Each wall is flat, endless, passes through zero and stands at right angles to its row. A trip goes straight from one point to another. List the walls that it crosses, first one first.

Walls:
(1): [ 36  22 -16]
(2): [34  2 49]
(3): [-40 -88 -13]
(4): [-19  39  65]
(5): [-26  21 -19]
(6): [ 36  23 -17]
Trips:
[-41  16 -45] to [-67  24  54] -> 4, 3, 2
[ 20  -2 -11] to [-38  64 -25] -> 2, 5, 4

Walls:
(1): [ 16  -3  52 -21 -27  23  13 -11   1 -19  12 -25 -41 -29]
(2): [-63 -45  90 -15  -5  36 -11 -23 -31 -47  61   2  -1  17]
(3): [-27  16  21  13   5  17  15 -34   7  38 -23  33 -14 -21]
(4): [ 41 -41   4  19 -42  -9 -24  -2 -74 -12  42 -32 -48 -14]
(5): [-46  -3 -15   6   8 -52   6  28 -21   0  27  28   8  12]
(6): [  7 -57  -2 -34   6   4  36   5 -36  10 -13 -65  -8 -40]
Trips:
[  2  -4  -2 -40 -10 -49  21   9  -5  -5 -35  11  -1 -52] to [ 22 -15  -6 -26  53  -3 -18  32  -6   1  22 -12  36  47] -> 3, 1, 2
[ -8  27  12  22  -2   9  13 -48 -11  70 -83 -29 -27 -13] to [-49   0   3 -17  10 -27 -13 -23 -17 -17   2 -52   4 -74] -> 4, 2, 5
[-31  21 -11  44  10 -25 -16 -27 -33 -14  41 -10 -18  32] to [ 20  17  -3 -27 -37  45  17  11  -7 -18 -56 -32  35  46] -> 5, 4, 2, 6, 1
[-18   8 -22  -2 -22  18  21   2  21 -26 -51  42  23 -19] to [ 76   4 -10   8 -10 -10  14 -35  12  -1   8 -36  34 -18] -> 6, 3, 1, 4
[  9  14  11  20   0  42  -1 -33  13 -12  -1 -19 -39 -87] to [-26   4  63  26   7 -20 -12  -5 -10 -13  -9  45  13  24] -> 6, 4, 5, 1

Walls:
(1): [ 10 -29  22  71 -43 -23   1 -49   1   4   9 -10  15  32   3   4 -10  19
  30 -17 -16  23  44  30 -12  14   0  15   0  -2 -52 -10  -8   9  39  23
  38 -24  24 -23 -12 -38  26 -18   2  -6 -20  22]
(2): [-33  12  17 -18 -56   1 -26   7  11 -49  33 -13  40  31  18  -2  -3  -1
 -18   0  -3  12  33 -54   1  11 -14   9 -15  -9  12  26  -3  14  26  16
  23   0  10  23 -57  -7  58  -4   4  43  25 -15]
(3): [ -2   5  35  39 -12  24  24  -9  -5  -1 -19   0   6 -25  16 -29 -40  -6
  -1 -14 -43  17  -1  -6  14  15  -3  -6  35 -20  -6 -16 -26 -27 -10   6
 -12 -26 -13   0 -27 -37 -17   2  30  78  -3  11]
(4): [-13 -55   7 -18 -35  30  -7 -41 -31  53  10  36 -34 -12  17  28  39 -16
  29  26  21 -32   3  59 -27 -25  24   3   7 -30   3 -30  45   8   7  -9
  59  10 -23 -11  -9 -17  -7  45 -34   7 -12   1]
(5): [ 24  -2  36  -8 -10 -38 -41 -19  44 -79  -6  10 -36  -1  -3 -14  11   2
 -12  21  30  23  13 -14  13 -38  24  10  42  15  24 -19  21 -33  14  18
 -14 -10 -11  -4  64  40  62 -48 -24  -7 -26  -6]
Trips:
[ 18  32 -21 -74 -24  41  21  17  16  46  25 -22  15  30   6  10  30  -1
 -13  29 -36  31  11   2  -6  24 -30  63  12  -6   2 -24 -11  36 -30 -63
  -9   4  -1  -6   2 -29  11  29 -22 -36  18  -2] to [-18 -25  27 -22  19  28  41   0 -40  -9 -26  38  -6   1  -7 -30 -37 -95
   5 -13   8  18  -9  12 -19  69  46 -54  24  17  -2 -34   5  26   3 -21
  27   7  40 -21   9 -14 -22  30   9 -44   0 -28] -> 2, 3
[-15   1  39 -17   6  56  28 -28 -23  28 -19  -5   0  40  34  -5 -16   1
   7 -25 -17   5   9  25  18  25  11  34 -28  68   4  49  29  18 -12   3
   2   2  12  47 -56 -30 -27  -7  -5 -20   6 -15] to [ 17 -31  15 -33  63 -16  30  19 -25  -6 -13  20  24   1  30 -42   6 -22
  29  23 -49 -11   5 -25  31 -14 -16   0  23  41 -42  -3  41  -4 -12   4
  31  16   6 -44 -27 -41  17 -64 -17  51  -3 -23] -> 4, 5
[-22  38  22  12  31  22 -17 -27  31 -23  17 -20  -4  -6  22  31  28   9
 -29  -8   3   6  10 -65  -2 -71 -24  18 -52 -24  16  -5  11 -42  14  -6
 -36 -34 -12 -15  29 -40  19 -34  26 -50   3  -2] to [-50  -2 -36  -3  23 -12  45   6  -7  12 -13 -27  21   1  31   1 -20  19
   2  13   3  32  45 -26   1  39 -24 -55  -9  25 -18   0 -11 -37  -4  22
   4  26  -3  38  25  -6  16   8  -9 -13 -31  13] -> 1, 5, 3
[-19 -22 -43  -4   9  38   2 -35 -58  -1 -39   8  11  48 -35   3  38  29
   5 -37   3 -23   5 -30  26 -10 -15  14 -15  -6   1  31   0 -17 -23   4
  50  28 -72 -16  10  -1  17  42   6  10  -5 -27] to [ -6  34 -21  11  -6 -39  11   0   1  17  -3 -55   2  -5  42  67  11   3
  31  50  -2 -24 -30  61  -8  17 -36 -23  21  47  16 -21  -4   8 -38  10
  21   2 -69   0  37 -15  18  21  29   8  27  -5] -> 2
[  7  17 -24 -26  -2  -6  19 -14 -23   0 -23   8  55  15  39  31  22  40
  25  28 -27  26  23  -9 -11 -14 -26  37 -15  18  -6  -4  32 -36  24   7
   8  23  19  18   7  25  23 -72  -5  49  -3 -15] to [  7 -11  19 -14   3 -14  16  26  38  -5 -25 -38 -15 -10  17 -57 -27 -32
   6 -11 -34 -43  46 -34 -20   2  -1  15 -21 -35 -41 -42 -24  -3 -31  61
  30  15  13 -18  -9  11   6  42 -22 -29 -41  12] -> 3, 5

Walls:
(1): [  8 -24  34  34  31  25 -48 -58  17 -24  28  48 -31 -57  -2  20  16 -41
 -10 -11 -26 -45 -43 -17  -5  -2 -32  30 -37  53 -18   2  36  31 -16  18
  27  10  30   7 -13 -12 -15  22  24  34  31   5]
(2): [ 54  45 -26 -30 -31 -42  -3 -27  18 -22   7  17   5   3 -36   4 -10  32
  -4  14  -7  28  41  -5  16  21  12 -10   7  37  15  19  11 -18  49  -5
  53  19  -2 -36   4  17 -33 -31 -22 -18  42  15]
(3): [-43  40  44 -11 -21  15 -22 -16 -23   0   4  12  26  30 -51 -31  28 -24
 -24  38  17 -64   0   4 -38 -16 -48 -51 -14  35  10  23 -63  11  10  11
 -28  13 -15 -43  54  21   4  -6 -34  23  14 -67]
(4): [ 11   5  -2  19  39  26 -20  37  73  18  48 -21 -63 -17  22 -21 -34 -52
  40  12  16  21 -17  20   5 -18 -16 -11  24 -22  49 -41 -13 -64   9 -63
  23  -4 -34  -9 -25 -12 -17  14 -24  -6  14 -30]
(5): [-22 -31   3   2  14  24  30   0  26  33   2  -1  -6 -29 -11  -2  25 -30
 -60  60  50   4 -88 -38  -6  28   5  15 -39  48  25  23 -39 -17  21 -23
  -3  66  16 -25   5 -26   0 -10 -31  16  28 -36]
(6): [-29   6  10  53 -14  -7 -38  12  -5 -22  18  -9  32  14 -54  48   9   6
 -51 -33  20 -39 -81  39  26  41 -36  13 -35 -22  34  22 -21 -19  26   3
  -8  49  23  21  -9   3 -40  32  -8 -19  37   2]
(7): [  9 -30  27  35 -21  28  -6  57  10 -30 -54  25  35 -16 -43 -15   1  50
  -8   9 -15 -34  29  -4  34   8 -10 -11  24 -36  22 -54  21 -20   4  13
 -42 -40 -29  -3 -14 -24 -12  -4  -5  23 -22 -19]
Trips:
[ 40  79 -38 -21 -50  54  74 -17  25  12  13  23  -7  35  67 -22 -72  -3
  31  35  -4 -18 -20 -17  -7 -17  13 -14  -7 -80   5  40  23  -7 -19  -3
 -28 -23  10  65 -31  35 -19 -17  47 -14 -56 -18] to [-11 -17  17 -17  19  15   6 -74  49   8   5   6  25  -3  -2 -31 -19  28
 -50 -20  -8 -11 -35  24 -14   9 -49  20 -20 -24 -12 -21 -21 -43 -28  50
  30 -11  24  -6  -6  37 -27  13   6 -11  82 -31] -> 6, 1, 3, 5, 2
[-54 -12 -63  -6 -14 -41  18  16  24 -27   4   1  44 -59  -6  -8 -64   3
  -8  11 -22  39 -22 -14  14  23  35  21  -5  41  35  -1   1 -39 -42  14
  -5   9   4 -21 -14  56  -7   8  23  30  38  -3] to [-57 -18 -14   0  14   7   5 -42  43 -55 -40 -46 -19   3  43 -14 -24   9
 -33 -10 -50  36   6  -8  -1   2  -3 -27   6  -7 -21 -17  15  40 -53   1
  12  25   0  21 -19  50  15  37  38  26   4 -68] -> 1, 6, 4, 2, 5
[  2   7   9  15 -58   2   6  54  29  69 -49  -2  28 -20 -13  19  11  16
  63 -12  19 -15 -32   4   3  -3  -6  14  36 -38 -21  46 -50 -48 -34 -22
  18 -49  38 -25 -29  20  30  73  45 -26 -11  -5] to [ 67  -7  20 -58  42  27  -7 -16   9  34  50 -42  10   3  24  29  57  65
 -49   5 -23 -65  -4  41 -29 -24 -47   0 -70  37 -36 -15  41 -20 -11 -16
 -30 -41  -9   9   7   9 -35  31   2 -59  19  15] -> 1, 4, 7, 3
[-36 -28 -25  12  -3   3  52  33  10 -29   3  10 -10  64  69 -24 -29 -23
  11  16  20 -23  44  28  23 -26   5   2 -31   7   1 -31  18 -25 -19 -19
  -4 -17 -42 -14 -20   2  13 -50  -1  52  27  45] to [-28  14 -41  -5  15 -49  13   2  10  37  50  36  36  10 -37 -43 -21  40
  16 -16 -45 -26  -1   0 -21  23  -7   7  24   2  -3  22  21   0 -56  11
  57 -17  30   4 -48  34  38  -9 -46 -12  14   0] -> 2, 7, 4
[ 91 -15 -35  37 -19 -12 -27 -26 -18   0  -4  47   2  46 -21   0   6  30
  15 -15  43 -48  70 -15  73 -22 -32   2  27  22  25 -11  -8  80 -14  25
 -12 -45 -28 -32  -7 -11 -46  18   4 -49   5 -53] to [-18 -10 -18 -19 -47  29  43 -21  -4  22  74 -29  22  15  44 -10   5   2
 -30 -31  10  29 -11  78  -2  69   0   1   7 -13 -21   1  17   7  22 -40
 -22  28  50 -22  11  22 -12  19  15  31  18  17] -> 1, 6, 7, 3, 5
[ 19  -6 -61  53  10  -1  -8  39  20  32   3  11 -38  42 -79  36  33  -2
  12  42 -40  -7 -38 -31  87 -12  28 -12 -25  12  16  14 -14 -27 -32  25
 -23   0  26 -74   1 -32  11  18   2  -9  -5  65] to [ 30 -32  59  25 -34 -21 -21   6   8  -9  28  12  32 -14   9 -22  48  59
  -9   2 -60 -12  63  20  31  37  -9 -10  43 -16   2   0  28  -5  -7  35
  32 -35  13 -32  -9  22 -15 -11 -40  35   5  13] -> 4, 5, 6

Walls:
(1): [-33  29  13  -6 -17 -14  21  54   7  -2 -45   0   8  23  -1  11  42  39
 -15   4  19 -16 -13  40  27 -44  55  34  11   0  -8 -36   9   8 -15  14
 -35 -39  40 -24 -31   8 -65 -34  37   3 -15  -4]
(2): [ 44   7  -6 -35 -12  33  59  -6  30 -76  26   5  41   0   0  18 -20  -8
  -1  35  31  19 -31 -60  -4  -1  31   2  38  -2   0 -30  29 -19   4  28
  -5  38  -7   3 -11 -13  -3  36 -27  45  16   2]
(3): [-58  -2 -14 -37  46  16  39   2 -21 -30  13 -39 -16  13  56 -37 -10 -79
 -20  54  -9  27 -32   2 -11   2  -2 -31  -8 -33  13  -4 -44  21  77  31
 -35  20  -5  -3  59  22   0  -8   1  18   1  -8]
(4): [-45 -24  12  12  21   1   4  14 -21  50  28  42 -60  15 -21 -40  24  72
 -20  13 -15  50   1  44  10 -25  43  53   3 -39  -2 -11   8 -24 -29 -16
  25  16  83  11 -36  11  50   9  -7  59  16 -39]
(5): [ 24 -44  16  31   7  23  48 -23  69   9 -14  55  57  23  35  20 -30  24
 -60  93 -42   4 -11 -12  -1 -70 -31  -8 -12 -14  26 -58  33   3  27  -5
 -36 -12  19  60  13 -32 -35   1  11 -29 -32 -34]
(6): [ 43 -30 -13 -31  -4 -31  20 -10 -39 -55  35 -82 -37  23  40  23  -6  38
  -9  30  -3 -66 -64   3 -15 -33  -9   3 -24   7  15  19  28 -40  -8 -15
 -29 -88  14 -55 -32  -4 -42  38  -6  18 -27  -8]
(7): [ 37   1   5 -30 -15  22 -16  14 -18 -11  55  11 -67   9  38  19  26  82
  30  10 -66  -5   8  19 -64  43  22 -48 -24  -1  17  18  -1  10  47 -29
  35 -21 -38   7  -5   4  12  38  44 -55 -32  -9]
Trips:
[-25 -67  -9  -5 -10  14  54  26  62 -28  30 -13 -39 -15 -11  -2 -30  30
 -39   1   9  25  45  16 -23  11  72  38 -11 -33  -6 -59  22 -28   2  18
 -54 -31 -37  45 -25 -20  10  14 -22 -54  30  66] to [ 49  50 -22  85   1  -4  -9   9  39  -4   9   6  49 -29  23 -12  -9  -5
  64 -14  27  62  32  48 -13 -35  41  62  61  -5   5  22  -5 -56 -32  57
  52 -54 -18  15 -16 -10 -20  15  39  70 -29  15] -> 6, 7, 5
[ 35   9  45  22  13 -16 -76 -42  19 -25 -31  31   0 -14  15 -27   5  -5
 -10  -5  18  11  -5  24 -47  56 -37 -29 -26   2  23 -25  56  20 -17 -15
 -46 -46  -9   5  -5 -38  24 -41   6 -14  -6  16] to [-35 -36  16 -28  38 -39 -11  27  14  37  -2 -29  23  32 -58  18   8  81
  11 -37 -35  39 -43   1 -22 -53  -1  31  21 -71  24  -2  10  14  25  53
  -3  17  68  12  17 -35  43  -5  -5 -11 -37  22] -> 4, 1, 7
[  0  46  32  -7  30   7 -37 -19  -1  20 -10 -47 -28  59   4  -6  61  15
 -39   7 -59  51  -1 -17  35 -22  30   3  -6  23  -8  17   3   9  10   4
  19 -27 -48  34 -34  30   1   7  33 -27  10   7] to [ 38 -29   6   3  -7  36 -13  30  58 -16   2 -32  63  29  30   3  19  11
  38 -15  11  31  19 -14  23  36 -34  -7  57  68  -4  64   9 -16  48 -37
 -11  64  -3   9  -1  -8 -49  16  32  32 -53 -16] -> 3, 4, 5, 2, 1
[-17  20  49  24  34 -23 -23 -42  57  28   2 -18  28  -1 -37  15  -1  23
  66 -37  38 -62  29  44  -5  11 -35  22 -15  -8 -47 -19 -22 -40 -32  -2
 -12 -95  37 -15 -64 -28  -2  71  26 -29   4 -20] to [ 36  33  29  -8 -53  66 -18  41   1  22  -5 -28  10  12 -42  60 -48  46
  57 -10  16 -25  -2 -30 -28 -34  13 -33  -6   9  -5 -20  16   4  30 -34
  21  -2   1  31  18  14 -25 -52   6 -32   5  22] -> 4, 7, 5, 6, 2

Walls:
(1): [  4   6  54  21   4  56  18 -42  -8  34 -26  19  -2 -10  -4   1  22 -19
 -13  -7 -47   3   6   5  36 -56   0  24  37  15  -9  27  15  23 -28 -15
  21  31 -36  53  -5 -23  14  -3  24   6  17  -6]
(2): [ 17  -8  25 -11  32 -16  19   0  29  -8  25  57   5  33 -42  45 -52 -49
  10 -31  31  41   7  18 -13  29  51 -65 -14  26  54  18  21   1  45  49
 -45 -15  13 -17  11  17  22  -5 -14 -37  37  10]
(3): [ 22 -42 -42  12 -43 -34  39 -29   3 -13   3  26   3  22  37  52 -11 -38
  84 -45  12 -11  31  -6 -15  -6 -24  -5  -2  -1  35   1 -32  29  34   8
  -2 -20  35  28   8   1  12  -1 -41  24  -2  29]
(4): [-18  59  32  53 -27  -8   5  31   8  44  35  -4 -15 -10  64  53 -33 -24
 -15   4 -13 -10  65  50 -27  19   0 -42 -11 -30  -5  43  51  19   6  38
   2  15  17   9 -27   6   0  35  25 -17   8 -39]
(5): [ 28 -38 -14 -42   4   5  70 -17  18  25 -28 -80  -7 -49  43  17   1 -58
  19 -29 -11 -24  24  28 -33  18  44 -49 -28  76   0 -29   3  62 -11 -55
   6 -61  13 -24  25  32 -15  -4   7 -57 -23 -34]
(6): [ 31  10  -5   7  13   4  -7  -1   9   6  45 -17  -3  22  -2  31  10  35
  11 -16 -18  -2  -5  17 -24  -6 -32   4  24 -10 -40  13  14  23  -4 -11
  25  -1 -35 -22  41   9  18  12  31 -13   2   7]
(7): [  4  -7 -16  20  21   4  22  79  21  12  11 -13 -44  12  11  -1  -4   2
 -48  -3   3  40  -6  22 -17  11 -25  11   1  28 -35 -36 -47 -34  23   7
 -21  28  -6 -73  22  31  72   7 -20 -10 -18  49]
(8): [-27  19 -21  30  52 -30  46  -3  40  26 -16   4  26  12  40   7 -10 -15
  45  -3  31  16 -14 -28  -8  17  19   3  11  -8  46  22  -4 -21  -7  23
  28   1  26  -2   5 -14  -8 -11 -39  -2 -16 -60]
(9): [-15 -30  19   9   6 -35  16 -16 -31  61 -26  37 -19  31   6 -40  58  12
  21  17  -7   7  21 -37 -43   7 -41  -9 -37  55 -17   6 -59 -26  13 -39
  -4  -2  -2 -40  33 -51  36  19 -65  -9 -20   4]
(10): [ -3  36 -35  17 -44   4 -24  35  -4 -21  52 -27 -46   3   1 -12  55 -12
  28 -31   3   7 -17 -34  -3   8  46  82 -29 -11 -20  78 -22   1 -34 -12
   3   4  -2 -60  17   8 -50   7 -15  46  27 -26]
Trips:
[ -6   9  27  19   0  19  -4   5 -58  12 -60 -29  35 -11   9 -12  36   4
  14 -13  -6   4 -21 -23  20  -1  13  39  11 -15  40 -13   1 -39 -10 -33
  -1  47 -15  14  33  34 -24   2  -1   0  52  14] to [ 33  16 -37  20   1  22 -34 -13 -17  16 -20 -33 -43 -35  17 -11   7 -31
   1 -22  -7  16 -28  20   6  14  28  17  15  42 -32  16  -5   0  11  26
  31 -30 -29 -55   3 -24 -33 -22  53  -8  29  26] -> 9, 8, 5, 6, 7
[-31  10   8  15  12 -22 -21  20   8 -32   1  44  10  -3  14 -24   1 -26
 -11 -29 -21  23 -22  -4  19  34  -5 -39  13  -3  -6  79  23 -19 -41 -25
 -21   0 -28  47   4   3 -38 -12  40  15 -31 -11] to [  3  31  16  -1  -2  14  -2 -12  29  36  25  18  46  -4 -13  46 -20  45
 -16  44  15  -1  21  -6 -39  44   7 -16  16  45  11  48  40 -13 -62 -34
  -1 -67  -9 -50 -17 -21  -1  -8   3  36  23  37] -> 6, 1, 9, 5
[-24  29 -29 -21  52 -18  24  22  38 -20  11 -18 -14 -20  -1 -37 -15  46
  35  16  43 -31 -23 -37  24  18  10  26  24  53  -7 -17  -1  16  15  45
  -2 -32  -7  14  -7 -23  20 -16 -31 -14 -39  -5] to [-14   3  17  41  13  23  -9   1 -13  12  52 -25 -40  20 -30 -10  14  -3
 -39   6 -26  20 -16 -28  16  -1 -10  11 -39 -24 -10 -17 -30  47  -1  38
  16 -47  -9  -8  65   5 -13 -26  22  18 -31  -2] -> 10, 6, 5, 8, 1
[-43 -19  -2 -35 -42 -18 -13  -1  44  -4  83 -47  14 -38   8 -60 -15  18
 -18  36 -13  41 -62  -8  27 -22  -1 -11  31 -11  42 -35 -48  12  30   6
  -5  25  35 -27 -23 -34   1   4   2 -28   7 -37] to [-19  18 -34 -56  -9  32  12  60 -39 -13  10  16  47  -3  52 -23  67  13
   2 -51  34 -42 -13 -17  -7 -28  13 -15  -8 -27 -12 -28 -26  30  15 -20
  32 -52  -8  37 -11  -7 -16   1   0  30 -13 -36] -> 7, 5, 3
[ 33  22  26 -64 -51   0 -19 -24 -14 -39 -18  53 -54  54 -48  -3   7 -36
 -15 -27  12 -54  35  -3  -5  25   6   5  26   3  -1 -10  18  12  -2 -15
 -16   2  35   0 -21  38 -39  24   6 -17 -29 -12] to [  6  25   3 -23 -24   2 -18  44  17  -3  30 -67 -11  31  12  17  -6 -18
  16  -7  13   0 -37 -30  37  -4  18   4  -7  -2  -7  -1  27  26  29  41
   2 -12 -10  -8 -62 -15 -11 -68  -1  21 -16   5] -> 4, 5, 3, 8
